Every row gives one point. Examples show where two turns around zero, p and q, send a point. Write where each new point lands after one turn and then the other. Backwards means that the second turn is done in reverse. Each puzzle has new turns, and all numbers are rounded.

Turn p:
[ 2.3 -7.0] => [-5.5  4.9]
[-0.3 -0.3] => [0.1 0.4]
[-1.1  2.8] => [ 2.4 -1.9]
[-1.3 -2.3] => [0.0 2.6]
[0.4 6.8] => [ 3.1 -6.1]
Turn q:
[-5.5 -1.6] => [-2.4 -5.2]
[ 5.9 -0.1] => [3.9 4.4]
[-0.4  1.6] => [-1.5  0.7]
Where do these land?
q, then p backwards: [-6.3 -2.1] => [5.3 4.1]
p, then q: [2.0 2.2] => [ 1.8 -2.4]
q, then p: [ 4.2 -0.1] => [-0.8 -4.1]

Turn p:
[ 0.5 -5.3 -2.0] => [ 0.2 -5.6 -0.9]
[-4.4  5.6 -5.2] => [-6.5  2.7  5.3]
[-0.6  0.1  2.3] => [2.1 1.0 0.5]
[ 7.5 -3.5  3.1] => [ 3.4 -1.4 -8.0]
[-2.4  3.1  1.1] => [0.0 3.1 2.6]
[-0.5  0.0  0.7] => [0.7 0.2 0.5]
Turn q:
[-1.7  0.6  5.1] => [0.7 5.1 1.6]
[ 2.8 -2.6  4.9] => [4.1 1.7 4.3]
[-2.8 -1.0 -4.8] => [-4.7 -3.0 -1.0]
[ 1.7  3.1 -5.2] => [-0.1 -3.8 -5.0]
Where do these land?
q, then p: [-2.0  6.3 -4.9] => [-6.5 -3.9  3.2]
q, then p: [-1.4 -4.6 -1.6] => [ 4.5 -1.0  2.2]
p, then q backwards: [-1.8 -1.5  0.7] => [ 1.8 -1.7  0.2]
q, then p: [ 3.9 -4.8  1.7] => [ 5.1  0.2 -3.9]
p, then q: [ 1.0 -1.2  5.6] => [ 4.5 -3.2 -1.8]
q, then p: [ 0.3  5.8 -1.6] => [-5.8 -1.6 -0.1]

Turn p:
[ 0.6 -2.0  1.1  1.4] => [-0.9  0.2 -2.6  0.2]
[ 3.4  1.6  4.1 -0.8] => [-4.9  2.4  1.1  0.5]
[-1.6  5.1 -2.4  5.0] => [ 2.9 -1.0  2.1  6.7]
[ 4.9 -2.6 -3.8 -0.1] => [-2.6 -5.9 -1.2 -1.3]
[-10.8   0.7  -2.2  -4.9] => [10.2  3.6  3.1 -4.5]
[ 4.2 -3.5  1.9  0.9] => [-4.5 -0.9 -3.6 -0.8]
[-0.6  0.7  1.3 -1.5] => [-0.2  1.7  1.1 -0.9]
Turn q:
[-5.2  3.5  0.1 -2.5] => [-3.1  3.1  4.2  3.1]
[ 4.9 -0.6 -2.6 -1.1] => [ 2.7  1.9 -4.5 -1.3]
[ 5.0  2.8 -2.0  0.1] => [ 0.3  3.3 -3.6 -3.5]
[ 4.6 -0.4  3.4 -3.0] => [-2.4 -0.9 -5.9  0.8]
[-3.1 -2.1  4.9  3.2] => [-2.3 -5.9  2.9  0.0]
[-6.3 -3.2 -3.8  3.3] => [ 4.8 -1.6  7.0  1.0]
Where do these land?
p, then q backwards: [-0.3  4.9 -4.3 -0.6] => [-5.4 -3.0 -0.6  2.0]
q, then p: [-7.0  2.6  0.1 -0.5] => [-0.6  6.7 -1.4  3.1]
q, then p: [2.7 1.2 0.9 1.3] => [ 1.5 -0.9  1.6 -2.4]
p, then q: [ -0.3 -12.2   2.1   3.2] => [9.1 8.7 0.8 2.1]
p, then q: [1.3 2.3 1.0 1.2] => [-1.0 -1.4  2.2 -1.3]
p, then q: [ 2.2 -3.0 -0.3 -1.8] => [1.5 0.9 0.5 3.7]
p, then q: [ 1.5  4.1  0.6 -2.8] => [-4.4 -2.5  1.0  1.1]
